Each row of a before or after table is a point. The points were changed in one or more steps. Then noise was added and the rows were shuffled. The steps act on columns, c1 being the first. What was done? A step turns or swaps two columns, mirrors them in a line or flattens them onto one, adds a multiple of one to another, or multiplies or shifts one. Angles are multiples of 10 degrees, from the lower column toward the higher: turns from -170 to 170, lines from 10 to 170 but not 90. Use the fewest steps. Two steps may share a column if one is a turn and the other turns, adds or multiplies; they go together, in the order done. Otherwise the lowest column goes first.

Before:
[[-28  10]
 [-25  27]
 [ 11   6]
 [ 21   5]
 [-18 -26]
 [-52   0]
 [ 21 -45]
 [-44 -66]
 [-13 -22]
 [-70  22]
 [  4   9]]
After, 11 rows:
[[  8   4]
 [-29  20]
 [  4   6]
 [ -7 -23]
 [-13   9]
 [ -6 -26]
 [  2  12]
 [-10  27]
 [-17 -68]
 [  8 -46]
 [-20   1]]
Steps: multiply c1 by 0.4

Before, 12 rows:
[[-27  30 -17  11  23  35]
 [  5  -6  33  10  23  -1]
 [ 50 -30 -13  48  27 -45]
 [ 10 -20 -19  25 -26 -46]
 [ 33  -7 -15  20 -15 -20]
 [ 57  52  24 -10 -19  -8]
 [ 46  42  21  14   9 -15]
 [ 19   2 -29  63   3  19]
 [-15 -20 -13  60  -6  24]
 [  3 -23 -13  -4  -5   7]
 [ 15 -41 -16  -8  30 -48]
 [ 11   1  46  -3  -6  32]]
After, 12 rows:
[[ 24  29 -16 -16  23  35]
 [ -2 -22 -13   4  -6   8]
 [ -7  -6  33  -9  24  -3]
 [-31   3 -29 -58   2  19]
 [-49  41  20  -7   9 -14]
 [  4 -20 -14 -61  -5  24]
 [-57 -30 -11 -38  27 -43]
 [-10   1  45   5  -7  31]
 [-14 -41 -16  12  30 -48]
 [-14 -20 -19 -23 -26 -46]
 [-35  -7 -14 -13 -16 -21]
 [-54  53  24  19 -19  -7]]
Steps: turn c1 and c4 by 170 degrees

Before, 8 rows:
[[ -21  -26   31   16  -22    0  -31  -40   -4  -18   16]
 [   7    7   31    5  -24   36  -11  -48   48    4  -52]
 [  -2    2   15   -4   -6   37   10    4   65  -10    1]
 [ -13  -29   -3   27  -14   31   17  -32  -25  -30    6]
 [  23   -5 -115  -37  -15   33    8  -25  -28  -28   -3]
 [ -11  -13   30   12   -6   31   -7   53  -26   79    7]
 [   8    3   34  -11  -21    6   -5  -47  -21  -33  -11]
 [ -14   -9   11   22  -22  -29    9   17   24   -8   -1]]
After:
[[-14  -9  62  21 -27 -23   9  68  24  -9  -1]
 [  7   8  79   6   1   3 -11   1  47   3 -52]
 [-15 -30  48  28   7   4  16  18 -25 -32   7]
 [ -9 -13  79  13  11   8  -7 104 -25  78   7]
 [ -2   2  65  -3  15  13  11  56  66  -9   2]
 [ 23  -3 -64 -36   8   7   8  25 -29 -28  -2]
 [  7   3  83 -11  -9  -8  -4   1 -20 -32 -11]
 [-22 -27  80  16 -12 -11 -31  10  -4 -18  16]]
Steps: shift c3 by 50; flatten c5 and c6 onto the line at 40 degrees; shift c8 by 50

Before (13 x 18):
[[-27  -7  25  13  36 -39  25  36  21  14  52  37  20  23 -15 -30  25  43]
 [ 51 -43 -15  -1  -9 -44  33  17 -37 -20 -25  12 -37 -21  16 -28  35   5]
 [ 13 -28 -35  44  -7 -18 -16 -41   3 -40  38 -26  45  18   2  -8 -35 -44]
 [-13 -18  -9 -41 -41  12   2  39 -38 -52  -7  -9  24  17  15   1  42 -16]
 [ 25   6  22  22 -44  26   9 -31  32 -12  18  40 -31  35  -1   0 -34   0]
 [ -6  26 -38  16  25 -24 -38  33  50 -52 -10 -17   4 -16 -42 -41  -7  39]
 [ -5  10 -34   2  -6  32  41  11  26 -57  -3 -37  44  15 -17   2 -49  -9]
 [ -8 -36 -12  17  26 -26  18  23  34 -11 -24  27  16 -29   6  -2  24   1]
 [ 25  -3  -5 -37 -48 -20  19 -19 -32   6  -4   6   1 -23 -27 -52 -23 -21]
 [ 19  37   5  37  15 -15 -26  30  39  28  15   3 -34  40 -17  -6  46  12]
 [ 27 -48  -7  40  14  48  -3  31 -13   5  35 -41  16  49 -30 -11 -26  14]
 [-32  26 -54  15   5  12  -3  32 -10 -30 -27 -24 -43  -2  13  12  -8 -17]
 [ 30   9  -6 -27  -2 -33 -46  23  -8 -19 -20 -43 -26 -20   3  30  17  -9]]
After:
[[ 51 -44 -15   0  -9 -43 -48  16 -11 -21 -26  12 -35 -21 -15 -29  35   5]
 [-24  -7  25  12  36 -40   5  37  25  14  53  37  19  23 -25 -31  23  43]
 [ 13 -28 -37  44  -9 -18  11 -42  -8 -41  37 -26  44  17  11  -8 -36 -44]
 [-13 -18  -7 -41 -42  13 -35  37 -22 -52  -8 -10  24  16  12   0  40 -16]
 [ 25   5  23  22 -42  25  24 -31  10 -13  17  39 -29  35 -24   0 -33  -1]
 [ -6  26 -39  15  25 -26  62  33  37 -52  -9 -16   5 -15  21 -41  -6  38]
 [ 29   8  -6 -26  -2 -34  17  23 -17 -19 -20 -43 -24 -19  39  31  18 -10]
 [ 30 -50  -5  41  14  46 -10  34  25   5  35 -40  16  50  19 -11 -27  13]
 [ -9 -37 -13  16  25 -26  21  23   5 -12 -23  28  17 -30 -31   0  24   2]
 [ 26  -2  -5 -36 -48 -21 -38 -18  25   6  -5   4   1 -22  10 -52 -23 -20]
 [ 19  36   6  37  15 -15  48  30  16  28  16   3 -34  41   8  -6  46  11]
 [ -5  10 -33   2  -7  33   1  11  34 -58  -2 -37  44  15 -41   2 -49  -8]
 [-31  24 -54  15   6  12  -8  33 -14 -28 -28 -22 -44  -2   3  11  -7 -16]]
Steps: turn c7 and c9 by -120 degrees; turn c9 and c15 by 110 degrees
